Each row of a before or after table is a point. One or more steps were done to the points. Then noise was added and the rows were shuffled. The steps act on columns, c1 being the first. What was done? A step turns or swaps two columns, mirrors them in a line or flattens them onto one, adds a multiple of one to another, or multiplies or shifts one. Angles are multiples of 10 degrees, from the lower column toward the higher: turns from -170 to 170, lines from 10 to 170 but not 90. Use the fewest steps. Two steps may share a column if one is a turn and the other turns, adds or multiplies; they go together, in the order done. Otherwise the lowest column goes first.

Before:
[[-27  16   7]
 [-40 -11 -12]
 [ -1  65 -63]
 [-16  50 -15]
 [ 41 -34  21]
 [  2 -61  -5]
 [ 20 -24 -47]
 [-14  14   7]
 [  8  -9 -32]
 [ -9  36 -32]
 [-58   6  42]
 [ -6  82   0]
 [-10   2   0]
 [-27  35  15]]
After (14 x 3):
[[-10 -34  20]
 [ 46  37 -31]
 [ 97  64 -62]
 [ 26  34  15]
 [ 60  50 -15]
 [  7  14   8]
 [117  82   1]
 [ -5  -9 -33]
 [-15 -24 -47]
 [-56 -11 -12]
 [ -7   2  -1]
 [-89 -61  -6]
 [ -2  16   7]
 [-47   5  41]]
Steps: add 1.5 times c2 to c1

Before (11 x 6):
[[-19 -46  43   5 -14 -17]
 [-56 -53  24 -35  55   7]
 [-64  -2  66 -33 -53 -13]
 [-64  24 -12 -47  40   4]
 [  3  -4  45  53 -25  14]
 [ 26  10   5  15   2 -85]
 [ 64  16 -19  39 -61  50]
 [ 64  14 -51  79  23 -17]
 [-39 -32  -3 -45   8  29]
 [ -8   6   8  34 -36  28]
 [-73 -63 -51   2   8 -15]]
After, 11 rows:
[[-65   1  66 -21 -53 -13]
 [-65  24 -11 -31  39   5]
 [  4  -3  49  36 -22  14]
 [ 66  16 -19  27 -63  52]
 [ 64  16 -52  59  21 -17]
 [-38 -29  -1 -30   8  28]
 [-20 -46  43   1 -12 -17]
 [ -8   8   6  23 -38  27]
 [-55 -54  26 -29  56   5]
 [ 27   9   7   8   0 -83]
 [-73 -61 -55  -3  10 -18]]
Steps: multiply c4 by 0.7

Before:
[[  2  35  35 -10  69  26  11  53  -8]
 [-45  34  65  -5  49  18  13  25  24]
 [ 21 -46  25 -57  -7  -9  41 -26 -78]
 [-27  28 -18  -9  27  64   2 -46  16]
 [ 48 -33  20 -63 -68  24   6  -8 -49]
 [-52  14 -17  20  28  42 -46  11  -9]
 [-20 -11  10 -45  60   2   5  35  36]
 [ -6   2  -8  39  24  12  10   6  30]
 [-11  27   2 -71 -47 -14  50   0 -63]
 [ -7   1  40 -59 -35 -19  11 -26 -47]
 [-71   8  36 -13  39  45  48  42  13]]
After, 11 rows:
[[ 22 -45  87 -57  -7  -9  42  80 -27]
 [-46  35  87  -6  49  20  11 -25  24]
 [-11  29  77 -69 -47 -14  49  63   0]
 [-27  28 -18  -9  27  64   3 -13 -45]
 [-51  15 -88  19  30  43 -47   8  10]
 [ -8   1   8  38  25  14  11 -30   7]
 [  0  34  54 -12  73  24  11   9  52]
 [-22 -11  17 -45  60   1   5 -37  37]
 [ -9   1  59 -61 -36 -18  10  47 -27]
 [-68   9 106 -14  39  49  48 -14  42]
 [ 46 -34  27 -64 -66  23   5  49  -6]]
Steps: add 1.5 times c7 to c3; turn c8 and c9 by 90 degrees

Before:
[[ -31   17   -6   -6  -28  -29   19   41    3  -23  -16   30]
 [ -36   20   -8    3  -45  121  -13   32  -12    7   14  -19]
 [  10   -5   16    1   -1   -8  -47    0    3   51   19   38]
 [   9   20   26 -117   -8    8   11  -41   14  -17   14   12]
 [  25   -3  -27    3  -27   81   -1    5    1   46    7   23]
 [  13    1   24   12  -18  -25   -4    3    7  -14   -9  -34]
 [   8   -3    0  -47  -33  -28  -48  -39  -20  -16   -5  -37]
 [  14   43    8  -13  -12  -25   13  -25   -2  -19   18   34]
 [  14    6  -30  -11    0  -12    5   25  -15   -4   31  -70]]
After, 9 rows:
[[  -6    7   25 -118   -4   10  -14   20   14  -17  -37  -10]
 [ -24   -4   25   12  -20  -22   17   -1    6  -16    9   32]
 [ -21    0    3  -49  -33  -25   58   34  -20  -16  -21   17]
 [  76   11  -11    5  -45  102   18  -34  -10   11   10   12]
 [   5   -2  -28    4  -26   87   -5  -12    0   47   -1  -20]
 [  19   10  -10   -5  -25  -40  -26  -22    1  -21   38  -22]
 [ -10   -2   15   -2   -2   -6   32  -14    1   51  -14  -51]
 [ -22   18    7  -11  -13  -19  -24    6   -1  -20  -30  -27]
 [ -19    2  -33   -9   -3   -8   18  -35  -16   -4   -5   68]]
Steps: mirror c1 and c6 in the line at 80 degrees; multiply c2 by 0.4; turn c7 and c12 by 160 degrees; turn c8 and c11 by 140 degrees

Before:
[[ -11   16    7  -50   15   -7    9  -17  -38  -49  -17  -15  -22   23
   -28   22   -5  -96]
 [  -1   20  -80   20   14   28   -2  -15  -43   28  -13   13  -43   18
   -30  -11    6    3]
 [   1   -3  -24   10   -2  -17  -13   15  -43   -5    3  -18  -86  -15
    -2   37   13  -33]
 [ -26   -5   17  -50   25  -16   -9   44  -21    7  -10   18   49   16
   -25   29   12    5]
 [ -18    6   13   22    9   -1   -2   41   28   23   12  -54   48    0
   -20  -17   -5  -73]
 [ -19   -2    6  -15   26  -17  -11  -24  -50  -33   -2  -24   39    2
   -21  -70    2  -42]
 [ -24  -17 -116   31  -66    5   -9   69    4    1  -17   16   42   22
   -24   -8  -22    9]
 [  19    2  -17   20   38   15   -1    4  -33    6  -15    6   24  -51
     8   19   -9  -19]
 [   4  -12  -26  -30  -18  -16  -26   -5  -46   23   45   16   58   27
   -10   31  -20  -28]
 [ -23   69    3    6  -12  -23    3   26  -33  -17   40   -8   30   20
   -17   25  -12    3]
 [ 121    2    9   35  -42  -12  -20  -25  -25   22   14  -35   13   26
    13   24   91   -8]
 [ -13    4   -3    3  -88   -8  -24   35  -35  -19   37   21   47  -35
   -18  -24   39  -50]
 [   8   43   17   25  -64   -4  -73   12  -22   25  -19    3   57   12
    57   38   14   -5]
 [  -4   24   10   12   40  -33  -38  -22   -3    0  -21   16   13   12
    -1   39   -4  -42]]
After (14 x 18):
[[  -1   -3  -24   10   -3  -23  -13   15  -45   -3    5  -17  -85  -14
    -2   31   13  -35]
 [ -13   13    6  -54   15  -14   13  -17  -41  -49  -18  -14  -20   22
   -28   20   -5  -97]
 [ 122    1   11   34  -42  -17  -21  -21  -26   21   12  -35   14   25
    16   19   91   -8]
 [  -3   23    9   12   41  -35  -38  -22   -5   -3  -18   17   15   13
    -2   31   -5  -43]
 [ -14    3   -4    3  -88    4  -25   33  -34  -19   38   20   48  -35
   -20  -26   41  -51]
 [  21    3  -16   20   39    2    1    6  -33    5  -13    7   26  -51
     5   22  -10  -20]
 [ -25   -7   15  -49   25  -20  -11   44  -22    8  -10   18   48   18
   -24   21   13    5]
 [ -26  -15 -117   29  -66    9   -9   70    2   -1  -18   17   43   20
   -26   -9  -22   10]
 [ -19    5   13   24    9    3   -2   40   27   22   12  -56   47    0
   -17  -15   -5  -74]
 [  -2   21  -77   22   15   22   -4  -17  -43   27  -16   15  -42   18
   -27   -6    5    3]
 [   7  -12  -25  -31  -15  -22  -26   -6  -48   20   46   17   55   25
    -9   23  -21  -29]
 [ -22   69    2    4  -12  -24    3   28  -34  -17   41   -9   30   19
   -14   17  -13    1]
 [   8   44   16   25  -66  -15  -74   12  -21   26  -18    1   58   14
    57   33   17   -3]
 [ -16   -1    5  -17   26   15  -11  -23  -50  -34   -2  -22   39    2
   -20  -70    2  -42]]
Steps: multiply c6 by 0.7; turn c6 and c16 by 20 degrees

Before (13 x 24):
[[-121  -22   15   -9    3  -26   -2    6    3  -32    2   30  -10  -13
    53   17   19  -31  -11  -10   24    4  -11   26]
 [ -15   -6  -40    2   11  -20   -5  -20   -9  -37    3   -6    5  -26
   -14   10    1   11   23  -29  -89   17   -7  -13]
 [  30   -9   -4   33  -20    5    6   12  -11  -11   -4    4  -13  -19
    15   12  -40  -16   26   32   40   46   15   20]
 [  18   -8  -23   24   -5    0    7   -2  -16   -1   -2   13  -18   49
   -38   28    9    2   24    3   39   -5    8    0]
 [ -23   -4   18  -10   -3    1   10   -7  -14  -10    8    5   55  -21
    20    2    1  -48    8  -17   35  -13  -11  -13]
 [   4  -16   -5   -6   -7  -11   11   24  -16  -22   13    5  -11  -24
   -34   38  -16   19    6   -7   31  -12   -6   21]
 [ -26    3   10    0    1   -6   -1  -61   99  -40  -34    8   -4   47
   -16    0   26   15   11  -14   37  -13   -1  -53]
 [  31   -9   10   15    0  -13  -46   11   -5  -14   10   -2  -20   -1
    -2   25    6   13   23    0   -4   -8   -1  -29]
 [   3  -13   -9   -8    3    3  -31    4   -7  -37   12   29  -17  -23
   -41    7   31    1   20   11   16   -2   17  -11]
 [  34   -3  -21   11    1    0    0  -20   47  -26  -19    4  -17  -13
   -29   47   35   12   20  -11   30  -10    1   10]
 [ -24  -25   10   17   38  -45   -5   20   -9   32  -35   64   28   17
   -21    3   17   13   -7  -32   24   20   -1   20]
 [  19    5    3    0  -18    0  -46   19    9  -44   -2   13   25  -25
   -32   29   31   22  -38  -27   35  -11   -9   18]
 [  28  -37   -9   -7  -22  -23  -10  -21  -16  -41   -1   14   13   -6
   -35   12  -21  -32    9   -6    0  -12   15   11]]
After:
[[ -26  -24   11   17   39  -44   -5   20   -9   33  -34   65   29   17
   -23    3   19   11   -8  -32  -15   20   -2   22]
 [ -27    2   10   -1    0   -7   -1  -60   99  -40  -38   10   -4   47
   -14   -1   28   16   12  -15   -3  -13   -1  -51]
 [  34   -3  -20   10   -1   -2   -1  -21   48  -26  -17    5  -19  -13
   -31   48   35   13   19  -11   -9   -9    1   10]
 [  30  -11   11   17    0  -11  -46   11   -6  -15   11   -4  -19   -3
     0   25    4   11   25   -2  -44   -8    0  -28]
 [  18   -9  -24   23   -5    0    9   -3  -14   -2   -2   13  -19   50
   -35   29    9    0   26    2   -1   -5    8    1]
 [  18    5    3   -1  -17    0  -44   19   11  -42   -3   13   26  -26
   -33   26   31   22  -39  -28   -5  -11  -10   16]
 [-120  -20   15  -11    1  -27    0    7    1  -34    3   31   -9  -13
    55   18   17  -30   -8   -6  -13    5  -12   25]
 [   4  -16   -5   -7   -6  -11   10   24  -16  -20   13    4  -14  -24
   -34   37  -14   19    6   -7  -11  -12   -4   21]
 [ -21   -2   18   -9   -4    2   11   -6  -12  -10    7    4   56  -22
    20    2    3  -48    8  -15   -6  -13  -12  -12]
 [  27  -37   -8   -3  -23  -20   -8  -22  -14  -40   -3   14   13   -6
   -34   11  -22  -31   10   -4  -41  -14   15   12]
 [  29   -9   -4   33  -20    6    5   10  -10   -9   -5    3  -11  -17
    17   12  -41  -15   25   31   -2   48   14   18]
 [ -14   -4  -40    3   13  -20   -5  -21  -10  -39    1   -6    5  -25
   -16   12    4   11   25  -29 -127   18   -7  -10]
 [   2  -15   -8   -9    5    3  -31    3   -9  -35   12   28  -18  -22
   -41    7   30    2   19    9  -24   -2   17  -11]]
Steps: shift c21 by -40
